Every row gives one point. The window is the flat piece filled in between its corners: a triangle in 3 columns, a solid with four corners in 4, and so on. A path goes straight from each point to the next, and from the last back to the first. After which points does the path pass through the window?

Window (4 x 4)
[[ 20   4  10 -25]
 [-55  21  -2  18]
 [  9 -19 -13  -7]
 [  2   2 -33   9]]
Path:
(1): [-60  16 -19  -9]
(2): [-44  14  -9   3]
(3): [-39  14   3  28]
(4): [15 -9  6  5]
(5): [ -3  24 -10 -42]
(6): [-41   1 -32  -7]
(7): [-11   0  -6  41]
(8): [ 18 -11  -7  13]
(9): [ -3 -15 -22 -17]
(10): [-11  -2 -28   0]
(11): [-11  -3  -5  29]
(12): [ 6  3 10 15]
(13): [ -1   8   0 -24]
(14): [-11  -6 -22 -13]
(15): [-7 11  1 23]
(16): [-32  18  11  32]
Through the window after points: 2, 4, 8, 12, 14, 16

Window (6 x 6)
[[-10 -17   1  46  -8  16]
 [-28 -23  12  15  -2   6]
 [  2   9  24  21   5  25]
 [ 40  31 -11 -19   4 -56]
 [ 25  12  -9  -1  36 -24]
 [-31   1 -19  15  -3  16]]
Path:
(1): [ -7 -16  -9   3  -5   4]
(2): [  0 -13   7  20  -3  19]
(3): [-23  21  11  60   5   1]
(4): [  5  26   0  15   7 -13]
(5): [19  6 -8  5 12  3]
(6): [13  0 -8 -5  4  7]
(7): [-23  20  -1   4  20 -20]
(8): [  1  28  10  19  20 -39]
(9): [ 35   4   8  -5   9 -13]
(10): [ 21 -17  -5   2  -6  12]
(11): [-9 15 10 27  7  2]
(12): [-23   8   5  27  36 -37]
Through the window after points: 2, 10

Window (9 x 9)
[[-11 -33  21  -6  -8   1  33  -4 -21]
 [ 31  -3 -16 -31  -9   4  55 -30  -9]
 [-16  22  36  -8  53 -21  -1 -11  15]
 [  8 -22 -44  24  29   4 -28  59   0]
 [  7  15 -39  60  16  -9 -30  51  -8]
 [  4 -12  -6  -4  -4 -33 -41  -9  10]
 [ 44  -5   6   5   2 -17 -35  23 -16]
 [ 19 -24   5  -2   5  17   1 -37 -10]
 [-14  -5  -2 -17 -17  46  29  12  -9]]
Path:
(1): [  7   2 -16  -6  15   0 -21   6 -22]
(2): [13 -6  1 17 10  8  0  9 13]
(3): [17 -4 30  8 21 -4 -4  9 32]
(4): [ -8  -5 -22  -6  15 -11 -15 -12 -24]
(5): [  9  -9 -15 -20  14   6  -2  -4 -35]
(6): [16 -9 -3 26  5  0 20 16 47]
(7): [  4 -10  -1  -5 -10  31  26  14  11]
(8): [-13  -3  -5 -15  -8  28  11   5 -21]
(9): [ 11   0 -10 -11   7 -15  -9  -2 -25]
(10): [ 30 -21   6   8  -1   6  14  12  26]
(11): [18 -4  0 13 -1  2 17 11 15]
(12): [ -6  -6 -22 -18  14 -18   5  10 -46]
Through the window after points: 3, 5, 7, 9

Window (11 x 11)
[[ 27  12   9 -25   8  -3 -21 -11 -17  13 -10]
 [-23  10 -13  35 -21  -4 -10  40  17  35  15]
 [-15  26   7   7  11  21  -5  12  29 -24   3]
 [ 19  15  32 -11  13 -33 -12 -15  -4 -26   4]
 [-17  -4  15 -28   5 -15 -35  -6   1 -15  -2]
 [ 15 -14  34 -27  11  -9   1  -3  14   0   1]
 [ -2  11  48  16   3  15 -25  -6   7 -10  -4]
 [-12  10  10  37 -25  17   5 -22  21 -13 -23]
 [-36  10   2  22 -23  18  19  34 -14  14  23]
 [-18 -21 -36  49 -16  18 -21  60   2  -6  12]
 [ -6  -6  15 -11  42 -22 -13   6 -12   4 -13]]
Path:
(1): [  0  -4   9  -1  11  -2 -13  -8   0  -9  14]
(2): [  2  14  30 -10  -2  -7 -17  17  -1 -19 -33]
(3): [-17  28  25  -4 -25  -2   6  30 -15  -7 -24]
(4): [ -6 -12   5  27  15  10 -13  -6  10   3  40]
(5): [-14  -4   4   9  13   8  -3 -13   2  10  29]
(6): [ -8  10   9  10 -13  10 -10  20   0   5 -14]
(7): [ -9  10   7  -7 -11  -7  -9  35  -3  -7 -18]
(8): [ -6   4   7  11   3   3 -10  -5  -2  11  19]
Through the window after points: 3, 7

Window (12 x 12)
[[  4 -10   8 -11  35   0  10   2   1 -10  60  30]
 [ 20   7  11 -18 -26 -19 -28   4  53  47  -4 -22]
 [  8 -10  10 -11 -33 -12  -6 -33  -6  16 -26  28]
 [ 34 -31  16   2  -2   0   3  17  17 -31  27  -2]
 [ 19  44 -26 -21 -18 -11  21  -9  -8  14 -10  32]
 [ 12  20 -14  -1   3 -17  -4 -22  40 -24   6 -23]
 [-13 -12  -8   4   9 -22  11 -30 -29  22   3 -32]
 [ 14 -29   3  17  -3   0 -39  -4   9  30  -8  11]
 [-36 -29   3   0   3  34  -5 -25 -20   7  24  -5]
 [  1 -23   4 -28  12  -2 -16  20  -4   2   8  38]
 [-23  24  23  -5 -17 -17   5  13   1 -11  38  -5]
 [-11  21  27   2  57   5  10   1  47  14 -30   8]]
Path:
(1): [ -7 -19 -14   2  11  -5  12   1  30   3  14  -9]
(2): [-15 -17 -16   4  14  -3  29  -3  22   9  20  27]
(3): [ 10  -5  22 -18   9   5 -28  -8 -16  -6  28   0]
(4): [ 27  15  20 -25  13   6  -5 -22 -11  10  -7  -4]
(5): [-14  -9 -11  22 -10 -22   5  -4  33  11   7 -12]
(6): [-15 -11 -27   4  -9 -32   9   1  13  19   4   5]
(7): [ 31  14  32 -15  -1  18 -19 -32  -3  -2 -10   8]
(8): [  5   7  10  -4   9  -6 -12  -6  -1   5  19  -5]
Through the window after points: 2, 6

Window (14 x 14)
[[  4  -5  -2 -38  33  18 -28 -12  -7  -3 -18  19  40   2]
 [ 10  -1 -23 -26  -7 -16  -4 -11   4  -3  16  43  14   5]
 [ 13  28 -60   1  -4   3  18  38  16  16   9 -18 -22   2]
 [ 42  11  -6  14 -16  -6 -18  14 -19  37 -13 -17  10 -44]
 [ 49 -29  10  13 -23 -20 -12  25   1  14  12   4 -16  15]
 [  2   7  34  -8  12  -5 -14   1  -2  29  47  -8   3 -24]
 [-12  -3  19 -24   3  21  11  -8 -17 -21  -3 -17  16  19]
 [-28  25  -1   8  29  -4  23 -11  -5   9 -14  -1  13   8]
 [ -7  -7 -24  -2   5   3 -11  16 -33  21  53 -35   5  -9]
 [  7   4 -20  -5  33   7   6   0   8  -7  26   0  18 -25]
 [  5 -11  17   6 -10 -16 -37   6   7  -5  26 -16  30   3]
 [ -2   8   9  13   5   0 -21  -7   1 -17  17  15  -7  10]
 [ -2  -6 -17  14  -8  15  19  -3  29  11 -16  -9 -24  10]
 [-34   3   4  25 -20   3 -11  35 -21  -8   0  30  37  13]]
Path:
(1): [-26 -11   1  -6   9 -22 -18  29   0  -4   4   3  10  -9]
(2): [ 20  20  -4  20 -10  24   1 -10 -10   6  16  12  18   8]
(3): [ 23  15 -10 -13   7  20  21 -23  11  22   6  -4  16  18]
(4): [ -7   3  -9   5   3  -9 -19  23  -4  -3  10  -1   4  -6]
(5): [ -2  -1  -4 -20  19  -5  -8   3  -9  -1   2  10  14  -8]
(6): [  9   4  -8   4   0  27 -20 -16   3   8   7   5  28  23]
(7): [14 13  0 -2  3 13 -8 -1 -8  9 10  0 23  9]
(8): [ -2  -2   6   0   2 -13 -14   9  -8  -6  16   3   2  -9]
Through the window after points: 1, 3, 5

Window (14 x 14)
[[ 14   8  -3   5  -5 -16  23  18  -9 -10  12  34  16 -17]
 [-16 -36  21   7  -5  -7   3  40   1   8  32  40 -14 -10]
 [-46 -30   5   7  19  14  27  22 -31  13   6  32  -7   7]
 [-10   3   6 -10  19  -3 -31  19 -20  -5 -16  -5   9  23]
 [-16  21 -15  33 -31  16  11  -3  30 -26   8  -4   8  -2]
 [  1 -28  11  -9  -3  26  10 -33 -13  19  45  21  20  17]
 [-10 -21 -33  29  -2   7   8   1  16 -14  10  10   8   4]
 [ -4   9 -12  -7   1 -24 -38   4  -1   8  38 -26   7  -4]
 [  8  38 -13 -16  11  12 -17  -3 -17 -19  12   7 -25  12]
 [ 17  -5 -10 -22 -16  13  -4 -29 -27  32  15  24  -4  -4]
 [ 29  12  11  27  13 -10  -2   0  12  -4  17 -18  -9 -38]
 [ 16  23 -19   0  21  28  21   8  26   6  -5   0  -7 -37]
 [ 31 -29  12   5  -1   7  60  25 -10 -11  12  -2  -3 -26]
 [-26  -6  -9 -24  13   0  21  -6  14  -4 -18  48 -14 -34]]
Path:
(1): [ -3  -5  -8 -10  14  25  -8  19  -2 -28   8  23  31 -39]
(2): [-21 -12  -8  12   4  16  -4  12  -9 -14   6  20  19 -30]
(3): [ 16 -10   6 -11  -1 -12  41   1  16  26  13  15 -32  13]
(4): [-10   8   0  -7   0 -15  10   4  16  16   4  25  -9  -6]
(5): [  7 -13 -14 -12  10  34   6  -7 -31 -27   8  24  -3 -26]
(6): [  7   6 -14   1   2  22   4  -1  -4 -20  27  32  11 -38]
(7): [ -2  -9   6   7  -5  -9  21  -5   6  17  12  -3 -15   7]
(8): [ -3   0  -2   8  -5 -24  17   0  -2  22  -3   2 -41  22]
Through the window after points: 4
